Each row is a point. Each copy is the shape, with its points in the same order, turned, moved and blurred by noise. Some copies are also mirrored. Which?

Shape, 6 rows:
[[ 56   4  67]
 [ 35   5 -19]
 [ 47 -46  -3]
 [ -9  74  27]
 [-14 -20 -24]
 [ -7 -14  30]]
Copy 1, 6 rows:
[[ 31   7  97]
 [ 25  45  19]
 [-27  47  45]
 [ 93 -15  18]
 [ -8  12 -10]
 [  9 -20  31]]
Copy 1 is: mirrored
Copy 2 (6 x 3):
[[ 33 -38 -70]
 [ 47   0   1]
 [ 51 -50   3]
 [-29  42 -36]
 [  9 -21  32]
 [ -9 -32 -12]]
Copy 2 is: mirrored
Copy 3 (6 x 3):
[[  3 -13  98]
 [ 39 -26  21]
 [  3 -65  31]
 [ 39  64  39]
 [ -2 -13 -22]
 [-21   3  30]]
Copy 3 is: only turned
Copy 4 (6 x 3):
[[ 14 -31  66]
 [ 36 -15 -17]
 [ 36 -74  -4]
 [-20  52  14]
 [ -6 -37 -48]
 [-26 -34   2]]
Copy 4 is: only turned

Shape, 10 rows:
[[ 34 -36  45 -59 -24   1]
 [ 59  20 -41  20  22  14]
 [ 63  20 -57 -12  20  57]
 [ -8  51  -5  40 -63  18]
 [-40  75   4   9   0   7]
 [-47  51 -43  -6 -37 -26]
 [-52  33 -40  41 -11   3]
 [-55  34 -13  -1 -37  -3]
 [ 31 -35  38 -15 -10  14]
 [  9 -52  42 -63 -19  40]]
Copy 1, 10 rows:
[[-27 -68  32 -38   1 -30]
 [ 62  32  42   7 -13 -53]
 [ 32  52  77  -5 -12 -52]
 [ 75  11  -5 -50 -21  34]
 [ 59  16   5 -10  43  45]
 [ 35  46 -44 -37  33  18]
 [ 49  42 -34   3 -10  32]
 [ 17  17 -30 -29  22  39]
 [  0 -57  30  -9 -20 -26]
 [-54 -51  49 -19 -12  -7]]
Copy 1 is: mirrored
Copy 2:
[[ 19 -70   8 -57  10   2]
 [ 45  12 -55  22  45  25]
 [ 17  -6 -91  15  45  44]
 [ 29  56 -16 -12 -49  42]
 [ -9  77   5 -30   8  52]
 [ -5  82 -30 -52 -13  -5]
 [-15  84 -12   9 -15   4]
 [-17  63  -5 -42 -28   8]
 [ 25 -49  13 -13   3  11]
 [-26 -82   3 -36  -6  10]]
Copy 2 is: only turned

Shape (11 x 8):
[[ -4  -9  25   1  54  16  40  41]
 [  1  62 -16 -75 -25 -59 -22 -22]
 [ 15 -10  -2  63  34  27   8 -20]
 [-24 -28  13 -26 -34 -63 -42  33]
 [ 27  -4  51   8 -68  26  30  52]
 [-39  32  36 -16 -12  17 -92   9]
 [-47  28 -53   9  16 -19   8 -32]
 [-31  26 -73 -22  30  -7  -9 -24]
 [-76  12 -13  -5 -27 -74 -50 -36]
 [-37 -53  37 -41  -9 -25   3  -1]
 [-14  55 -40  11  41 -10  37 -19]]
Copy 1:
[[ 10  24  45  57  23  24 -15 -32]
 [-65   7 -67 -24  19 -39  28   4]
 [ 35 -16  50   2 -11  51 -13  23]
 [ -5 -32 -33  12  -8 -72 -46 -32]
 [ 32  60  -5  67 -62 -34 -22  10]
 [-41  25   7 -32   9 -46 -86  26]
 [-38 -34 -20 -23  -6  58 -13 -11]
 [-28 -20 -40 -31  32  58 -16 -10]
 [-62 -65 -27 -51 -30 -30 -36 -27]
 [ 14   8   4  -7 -12 -41 -23 -74]
 [-44 -12  -1   7   9  71  20   4]]
Copy 1 is: mirrored
Copy 2, 11 rows:
[[  7 -13 -76  -7  14   3 -33  24]
 [  4 -41  24  -3 -75 -83 -26 -55]
 [  6  50 -12  -3  42  19 -14   2]
 [-46 -22  10  -8 -20 -98 -29  41]
 [ 30 -20 -21  57  -2 -40  36  72]
 [-18 -32  61  30 -30 -17 -82  33]
 [-32  48  -9 -20 -53 -10 -30 -35]
 [ -5  32  -1 -54 -64 -12 -43 -34]
 [-92  16  39   0 -54 -68 -41 -22]
 [-62 -50 -14 -23 -10 -39   3  31]
 [  9  41 -43  -7 -38  -3 -33 -54]]
Copy 2 is: mirrored
